Every row gives one point. To make a cloud, some directions were put in groups of two or more. Within a group, all points are equally far from the middle, so they leave a hole (a ring in 2 directions, a hollow ball in 3). The other directions are filled evenly. Then the cloud was stretched, turned, moved and blurred a little. Count the holes, and give their numbers of directions, smallest first.
(in the rows, 128 means zero)

Cloud (14 x 2):
[[172 129]
 [169 139]
 [144  72]
 [127 171]
 [167  94]
 [153  79]
 [ 91 159]
 [ 76 142]
 [ 74 134]
 [158 156]
 [ 72 128]
 [ 85 155]
 [104  72]
 [ 76 140]]
Holes: 1 (2)

Cloud (19 x 3):
[[184 116 110]
 [173  97 105]
 [109  87 172]
 [166  72 155]
 [163 173 112]
 [176  78 172]
 [116 148 106]
 [112 123 152]
 [185 129  71]
 [139  56 171]
 [125 164 100]
 [112 132  98]
 [186 132 129]
 [129  59 170]
 [117  89 128]
 [153 152 164]
 [183 117 174]
 [174  94 118]
 [134  58 167]]
Holes: 1 (2)

Cloud (31 x 4):
[[ 83 100 106 118]
 [156  64  88 137]
 [ 99 191  97 172]
 [ 75  89 116 155]
 [145  97 172 109]
 [127 183  88 145]
 [ 77 159  87 129]
 [157 141 153 135]
 [138 166 160 148]
 [166 140 104 156]
 [146 169 162 129]
 [176  78 103 123]
 [177  95 137  99]
 [ 57 156 111 135]
 [ 74 146 113 104]
 [123  86 140  58]
 [ 74 116  70 145]
 [139  81 150  98]
 [ 90 167  95 107]
 [ 57 142 131 118]
 [192 122 139  89]
 [ 55 160  88 165]
 [ 48 121  77 184]
 [ 56 128 150 109]
 [ 83 188 131 102]
 [161 170 133 114]
 [ 67 103 172 123]
 [ 94 165  53 153]
 [165 141 131 139]
 [140  76 141  77]
 [139 110 184 120]]
Holes: 1 (2)

Cloud (31 x 4):
[[ 97 142 174 184]
 [181 173 137 119]
 [170 112 175 115]
 [ 96 111 137 167]
 [157 164 192 108]
 [187 204 162 161]
 [120 204 113 141]
 [ 96 127 128 176]
 [116 179 144 193]
 [182 120 160 132]
 [ 76 142 118 160]
 [115  83 144 125]
 [163 117 115 182]
 [146 103 123 118]
 [201 142 104 156]
 [123 128 118  52]
 [172 208 144 154]
 [163 157 135  97]
 [145 115  77 123]
 [163 154  94  94]
 [124 173 187 111]
 [102 142 155 189]
 [121  97  97 111]
 [ 97 164 209 134]
 [137 110 134  77]
 [ 77 113 144 156]
 [181 173 108 115]
 [ 74 169 152 106]
 [164 174 164 113]
 [158 121  81 157]
 [162 213 152 182]]
Holes: 1 (2)

Cloud (55 x 6):
[[153 109 163 117 157 172]
 [138 142  99 200  82 117]
 [180 137 126 197  75 144]
 [116 156 178 158  95 168]
 [100 105 139 175 193 110]
 [155  52 124 172 115 112]
 [136 168 112 176 146  85]
 [136 107 142 130 185 178]
 [140 180 183 198 128 183]
 [126 187  86 190 150 167]
 [148 173 148 126 149 162]
 [167 117 166 140 148 217]
 [105 118  87 192 100 209]
 [152 112 157 142 170 216]
 [192 114  66 163 109 176]
 [148 130  64 122 105  89]
 [162 142 103 148 148  68]
 [149 102  78 135 182 138]
 [149  61  73 132 111 102]
 [142 137  97  97 104 151]
 [112 160 100 183 150  86]
 [135 139 165 100 125 135]
 [157 148 124 216  80 143]
 [173 124 164 165 114 101]
 [153  60 111 190 110 152]
 [160 140 150 193  78 136]
 [ 73 141 107 121  98 132]
 [132 125 131 112  69 135]
 [182  83 154 179 125 142]
 [190  82 126 184 113 139]
 [ 83 123 182 175 142 158]
 [155 136  72 120  97 136]
 [164 163 111 148 158 100]
 [162 162 154 183 138 111]
 [175  95 150 155 129  83]
 [165  86 161 194 159 158]
 [ 80 150 164 162 157 163]
 [103  76 154 129 134 180]
 [162 125 165 151  77 156]
 [104 141 155 206 155 111]
 [ 86  88  71 139 136 141]
 [149 113 140 204 193 180]
 [ 71 147 143 124 110 145]
 [118  71 155 116 132 166]
 [ 97  77 177 176 136 134]
 [100 160 170 148 104 172]
 [163 170 136 124 153 180]
 [122 151 138  92 115 141]
 [ 90 109  66 172 150 106]
 [ 94 117 171 193 100 179]
 [138 169  79 175 132 111]
 [123 139  93 202  75 147]
 [148 156  90 207  99 124]
 [129 162 183 203  98 181]
 [147  62 156 138 105 147]]
Holes: 2 (2, 3)

Cloud (54 x 6):
[[160  78 132  99 130 140]
 [ 95 137 145 125 160 184]
 [ 96  50 158 147 149 122]
 [117 128  82 109 145  62]
 [129 182  74 114 156 120]
 [113  52 106 156 117  91]
 [119  97 138 213 173  81]
 [ 69 159 143 106 132 162]
 [106 132  62 156 177 126]
 [ 77 165 106 123  75 154]
 [ 99 167  93 212 126 114]
 [132 178 146 186 134  54]
 [ 71  96 135 184 165 153]
 [177 147 154 110 103  96]
 [ 53  83 128 164 142  91]
 [154 113  65 139 124  84]
 [ 71 183 128 119 160  98]
 [ 87  59 149 161 166 126]
 [157 176 173 154 131  74]
 [ 73 134 118 111  97 180]
 [107  55 142 124 158 138]
 [146  79  96 174  87 118]
 [136 193  90 153 170 130]
 [135 202 100 131  93 111]
 [153 116 122 119 168  54]
 [100 144 126  66 139 113]
 [ 96 201  87 162 133 109]
 [146 106 196 147 166 110]
 [171 132  75 124 146 143]
 [144 127 123 133  99 193]
 [ 82 103 114 161 159 179]
 [178 187 133 159 123  93]
 [184 126 170 164 157  94]
 [163 106 111  89 148 136]
 [153 136 104 220 121 112]
 [ 69 102 107 189 171 131]
 [108 142 148 112 167  52]
 [136 137 166 114  77  81]
 [ 62  83  86 142 132 117]
 [171 168 151 119  92 125]
 [115 135 127 154  46 106]
 [124 147 171 142  70  83]
 [147 159 170 159 176  65]
 [123 156  87 210 154 133]
 [ 86 107 169  87 126  99]
 [154  83  74 133 143 130]
 [118 174 106 142 201 118]
 [ 89 110 140 101  95  68]
 [152  88 110 169  85 156]
 [ 89  95  65 135 106 108]
 [152 176 117 142 160 168]
 [161 111 169 107 152  84]
 [136 138 133 174 117  36]
 [115 147 101 225 135 126]]
Holes: 2 (3, 3)

Cloud (86 x 8):
[[111 134 171 127 109 139 132 105]
 [126 133 174 170 185 198 124  88]
 [120 153 110 230 155 195 117  96]
 [118 108  63 103 104 126 118 120]
 [ 93 170 128 156 176 106  71 175]
 [124 129 118 180 156 176  80 174]
 [115 150 134  90 203 189 138 134]
 [106 175 112  96 166 156 115  90]
 [152  90 143 120 141 201  80 106]
 [115 132  52 110 135  73  84 151]
 [ 37 121  79 186 115 147 126 136]
 [165 209 102 117 162 145 106 163]
 [113 101  85 154 170 146 121  52]
 [164 181  93 132 128 154 111 161]
 [ 77 155 109 176 160 194  64  87]
 [ 51 151 130 161 180 114 166 119]
 [132 122 141 109 234 178 110 156]
 [178 178 119 101 159 113  83 129]
 [ 62 108  73 114 128 110 156 106]
 [118 169 132 161 133  66 130 109]
 [110 136 178 170 109 116  67 114]
 [ 86 171  90 158 185 113 116 163]
 [116 102  89  82 107 110 123 145]
 [ 77 117 112  78 155 153 122 107]
 [148 141  95 160 129 127 156  98]
 [137 116 156 104 216 168 115 152]
 [166  74 105  96 173 142 117 120]
 [119 140  85 174 156 140  47 151]
 [165  94  94  77 136 133  95 115]
 [159 124 129 157 147 190  29 142]
 [138 173 145 161 131  78 119 118]
 [172 151 123  93 211 128 131 134]
 [200 173 131 130 175 164  83 117]
 [131  55 109 170 133 139 121 131]
 [129 120  79 197 180 175  91 129]
 [115 163 103 155 161 115  23 144]
 [ 87 140  69 154 106 113  84 171]
 [159 139  91 128 224 120  96 138]
 [128 127 114 153 230 183  66 154]
 [119 175 126 152 114 206 160 156]
 [ 81 175 126  98 197 186 123 142]
 [ 70  89  95 170 176 168 133 103]
 [132 118  67  80 100 105  94 141]
 [106 124 157 101 155 116 174 124]
 [122 143 106  70 158 197 135 105]
 [105 100 134 130 162 193 205  90]
 [120 120 166 115 110 117 170 137]
 [ 46 157 156 156 133 167 128 130]
 [151 138 128  81 128 156  81 174]
 [ 97  92 139 210 183 142 162 173]
 [134 136 163 125 166 162  83 178]
 [162 108 105 111 122 122 138 151]
 [104 151 101 169 155 100  65  95]
 [126 192 135  92 135  93 108 139]
 [114 140 179 170 124 123  89 149]
 [ 64 143  93 162 170 121 193 116]
 [ 92 109  99 116 100  86 180 137]
 [ 81 183 109  65 168 156 101 120]
 [ 71 144 137 175 141 168 133 186]
 [ 99 138 177 196 163 117 103 156]
 [122 151 115 187 146 101 120  86]
 [169 151 109 127 206 138  66  92]
 [121 161  81  91 102 132 152 179]
 [121 153  94 169 131 106  96 190]
 [171  85  94 194 125 148 116 108]
 [ 72 177  99 130 113 109 183  84]
 [ 98 168  86  51 118 160 135 118]
 [148 157 136 175 120 219 169 128]
 [122  66 140 109 134 129 106  72]
 [ 58 152  71 132 183 147  96 189]
 [ 87 123 158  92 138 105 173 141]
 [ 47 128 120 127 165 162 101  93]
 [102 101 147 117 171 134  64  85]
 [128 158 140 175 170 149  78  81]
 [137 168 107 126 104 120  64 182]
 [156  87 113  84 176 196 100 109]
 [139 112 159 124 202 164 156 107]
 [114 156 152 154 185 211 116  94]
 [111 194  81 145 125 149  53 138]
 [117 134 153 166 100 143 123 164]
 [ 43 152 122 175 149 171  94  85]
 [ 82 117  75 131 180 169 123  70]
 [136 140 126 187 194 185  75  60]
 [106 160  82  97 135  77 133 120]
 [118 120  91  84 119  82 102  85]
 [107 119 138  86 107 127 115  94]]
Holes: 1 (4)

Cloud (107 x 9):
[[143  86 103  83  81 102 117 112 108]
 [138 109  91 177  86 102 119 194 165]
 [166 147 116 158 113  90  93 207 125]
 [130  59 148 141  98 139 163 139  99]
 [142 129 174  76 180 160 154 153 154]
 [169 169 105 109 164 189  64 107 123]
 [ 51 123 142  85 155 129 134 174 157]
 [139  60 183 117 101 114 109 131 132]
 [124 124 166 159  61 112 151  94 114]
 [ 54  99 146 106 111 148 113 137 147]
 [161  65 136 102 114 105 155 102 128]
 [ 98 163 126 181 135  97 188 159 141]
 [ 79 165 103  39 126 113  82 148 129]
 [132 152 216 155 111 163 142 101 158]
 [199 113 143 171 132 102 129 186 176]
 [115 141 107 104 137 158  45 205 152]
 [126 153  67 176 128 201 129 101 152]
 [140  49  79  94 114 149 120 154 117]
 [138  71  57 109 136 135  67 140 129]
 [161 127 134  84 124 124 168 190  66]
 [135 136  95 197  88 165 166 167 130]
 [151 159 157 180 119 177  80 158 157]
 [ 88 182 103 102  91 126 120 105  80]
 [ 93 139 128 105 204 117 127  85 130]
 [137 140 127 102 122 151 217 140 123]
 [154 137 153 128  70 116 106  79 108]
 [107 167 147 156 129  85  86 195 179]
 [152 110  99 129 186 119  53 111 193]
 [171 111 178 109 108  99 109 143  80]
 [128 150 127 143  77 136 128 198  90]
 [134 101 212 150 117 106 148 130 107]
 [129 181 180 141 143 143 148  92  61]
 [124 121 116 156  80  60 138 160 173]
 [127 164  88 114 144 133  38 187 179]
 [101 120 140 157  57 176 151 123 135]
 [ 99 116  98 144  70 179  91 141 154]
 [ 81  84 110 172 176 109  78 161 153]
 [125  92 182  78 164 134 101 200  98]
 [121 135 109 113  91  94 156 129  44]
 [147 160  60 106 116  96 133  95 174]
 [ 93 183  94  84 114 115 124  92 126]
 [147 189 148 171 131 118  79 157  64]
 [131 137 145  60 149 127  56  96 122]
 [153 106 165 200 101 176 124 130 126]
 [187 115 114 130 150  91  60 187 138]
 [115 123  91 156 147 206 142 114 117]
 [150 133 110  88 132 129 138  60 119]
 [ 93 109 172 133 103  64 114 128  70]
 [141 121 185 146 132 166 123 192 105]
 [192  97 164 154  94 149 105 178 131]
 [126 129  88 150  65 158  86 179 172]
 [133 123 114 126 116 201  61  91 158]
 [125 162  89  65 118  64 110 141 140]
 [117  90  87 178 130 171 145 172 172]
 [180 181  60 145  82 122 103 158 140]
 [151 172  60 187 135 114 149  95 122]
 [118 103 142  97 190  80  64 118 168]
 [157 105  98  91 144 173 138  84 100]
 [152 174 130 201 188 133 131 127  76]
 [171  67  62 155  87 116 117 155 141]
 [ 66  68 174 111 160 105 121 150  90]
 [115 145  43 130 174 143 112 118 176]
 [148 173 115 169 135  72 165 184 123]
 [122  96 139 125 204  54 113 131 116]
 [143 109  83 146  42 135 103 150 128]
 [ 87 139 168 129 175  90 108 208 172]
 [ 68  75 154 111 149 125 144 138 143]
 [101 169 117  93 135 172 186 131 109]
 [146 157  86  78 129 196 172 137 109]
 [126 145 162 100 144 117  69 154 225]
 [148 200 128 173 179 161 105 121  73]
 [137 127  55 152 141 208 150 128 158]
 [142 124  84  91 177  72 102 196 157]
 [128 176  59 150 123 197 119 141 176]
 [140 117 169 197 116 168 116 138 112]
 [129 163  85  51  99 175 119 118 152]
 [151 132 134 138 182  72 150  95 109]
 [136 123 199 138 154  75 136 184 149]
 [ 99 154 112  85 146 128  94 155 220]
 [ 92  69 114  80 172 132 118 145  71]
 [ 62 136  97 181 125 126  74 165 119]
 [116 193 177 127 145 126  89  81 161]
 [107 178 146 159 140 141  46 130  81]
 [131 163  97 126  95  86  80 161 206]
 [144 179  63 147 135  99 165 104 143]
 [ 97 145 103  99  83 175 102  91 145]
 [111 152 187 156 167 151 147  85 167]
 [152 101 100  76  89 124 101  81 130]
 [171  78 113  73 133 160 102  92 130]
 [127 111  86 166 171 193 129 117 132]
 [145  79 182  87 114 113  75 129 157]
 [181 130 131  72 125 126  65 123  94]
 [166 115 142 173 115  53 112 107 153]
 [110  48 118  81  98 143 111 140 152]
 [169 153 162 104 140 149 205 146 141]
 [131 100 131 134 217 108  56 191 124]
 [124 108  69  69 108 102 103 153  63]
 [195  94  57 133 129 142 105 104 120]
 [137 128 208 115 131  68 122 168  93]
 [102 132 113 191 147  61 171 154 107]
 [ 97 110 143 201 173 131  96 135 175]
 [ 83 150 127 115  66 142 113 107 139]
 [117 140  95 156  96 102 120 205  71]
 [ 96 158 158 173 146 135 170  78 149]
 [ 97 134 150 117 184 106 163 194 156]
 [161 188 126 186 148  77 115  83 122]
 [167 134 145  44 164 132  95 118 142]]
Holes: 3 (2, 2, 4)

Cloud (92 x 9):
[[144 142 149 125  98 179  80 115 200]
 [209 152 137 123 165 129 110 124  93]
 [ 65  74 112 119 168 137 115 138 133]
 [ 89 102 138  45 162 154 147 168  85]
 [129 104  69 117 134 153 171 185 147]
 [149 126 160 157  77 179 106 156  99]
 [110 146 150 106 168 122  88 167  94]
 [160 160 158 179  96 186 114 104 104]
 [150 169 147  68  91 188  88 104 184]
 [ 76 117 139 123  96 139  76  98 149]
 [107 112 186  88  75 106  74 146 150]
 [184 109  93 147 161 119 121  93 162]
 [101  65 123 153 133 121 183  91 142]
 [ 98 132 127 203 129 109  78 141  89]
 [ 98  36 109 169 146 103 131 108 118]
 [151 108  86 166 132 137  85 158 197]
 [137  74  92 132  65 168 112 117 143]
 [106 100 168  71 145 126 126  94  83]
 [150 154 102 115 126  65 142 123  72]
 [111 160  80 155 196 115 137 142 117]
 [114 125 156 104  84  88 170 101 120]
 [195 172 172 138 102 173  87 109  74]
 [121 168 171  69 140 132 147  88  78]
 [159 200 112  90 132 118 173 147  97]
 [139  45 100 183  88  98 116 100 141]
 [131 144  89 158  83 185  80 113 176]
 [141 150 110 156 124 175  84  84  35]
 [118  74 123 175  76 138 113 102 166]
 [140 140 166  84 116 179 133 168 183]
 [ 91  44 122  99 140  89 173 173  73]
 [127 158 122 226 134 111 152 131 176]
 [105 133 139  80 199 151 135 126  85]
 [157 140 140 142 107  66 131 188 200]
 [131 114 128  66 128  96  58 101 125]
 [141 167 121 160 144 207 145 131  93]
 [156  94  88  47 106 118 122 165 145]
 [106 162 122 106 171 199 131 153 102]
 [126 174 148  96 182 130 128  81  93]
 [101 122 115 176 116 103 150 132  47]
 [142 129 153 211 144 152 119 135 104]
 [163 116  76  90  63 109 104 114 126]
 [158 140 138 221  97 119  64 123 152]
 [125 133 112  50 117  68  98 123 176]
 [132 112 129 194  74 150  86 103 171]
 [135 101  69  64  81 113 114 155 158]
 [153 116 174 116 104 155 128 189 115]
 [144 184  89 125  90  71  85 111 149]
 [179 151 127 181 183 105 164  77 164]
 [151 133 161 123 119  72 143 197 167]
 [134 174 113  83 217 130 145 128 132]
 [114  69 174 109 173 122 129 130  99]
 [167 176 160 160 160  55 147 106 144]
 [175 134 139 144 114 191 101  67  69]
 [158 104 140 100 168 168 122 116 165]
 [142 152  96 174  67 173 120 121 145]
 [132 154 125  55 140  98 183 109  94]
 [152 134  61 130  76 107  71 173 163]
 [153 138 190 103 123 147 151  70 158]
 [ 80  67 137  85 133 135 156 108  84]
 [104 124 173  96 115 131 135  78  87]
 [117 103 166  54 168 103 146 131  82]
 [153 140  67  95 122 115  92 143 219]
 [ 99  80 122  40 127  77 147 169 138]
 [147 134 140  93 142  50 151 121  86]
 [129 104 140  94 172  55 124 182 108]
 [ 87 149 124  57 101  82 150 174 198]
 [131  33 124 121 116 138 166 165 118]
 [125 188  92 135 108 150  53 116 176]
 [ 97 135 157  71 193 117 135 166 136]
 [150  53  82 105  72 156 112 120  87]
 [ 70  77 118 130 151 119  96 133 165]
 [108 150 181  82 134  99 131 165 220]
 [141 115  86 122 175  63 119 147  81]
 [112 181 142  73  74 129 132 121 110]
 [148 117 158  95 194  73 176 129 183]
 [187 147 138 134  88 114 133 184 113]
 [162 135 112  73 142 120 154 163  50]
 [173 161 136 139  84  65 145 111 212]
 [121  91 178 123 134 133 131  76 109]
 [154 122  98 118 141 166 191 139  60]
 [163 101  61 156 165 135 164 110 129]
 [ 97 136 112  68 147 137  76 123 184]
 [131  87  98 156 103 104 169 102 203]
 [ 66 103  89  99 143 180 135 165 125]
 [106 198 170 115 128 146 114  94 105]
 [148  97 147 118 105  52  73 112 182]
 [173 120 134 173 109  85 162 178 104]
 [ 55  87 139  97 143 147 125 137 161]
 [182 133 111 216 149 147 106 117  84]
 [206 193 115 169 102 114  67 115 138]
 [174 102 107 105 144 128  76 154 175]
 [194 108 107  85 136 112 161 136 100]]
Holes: 3 (2, 3, 3)
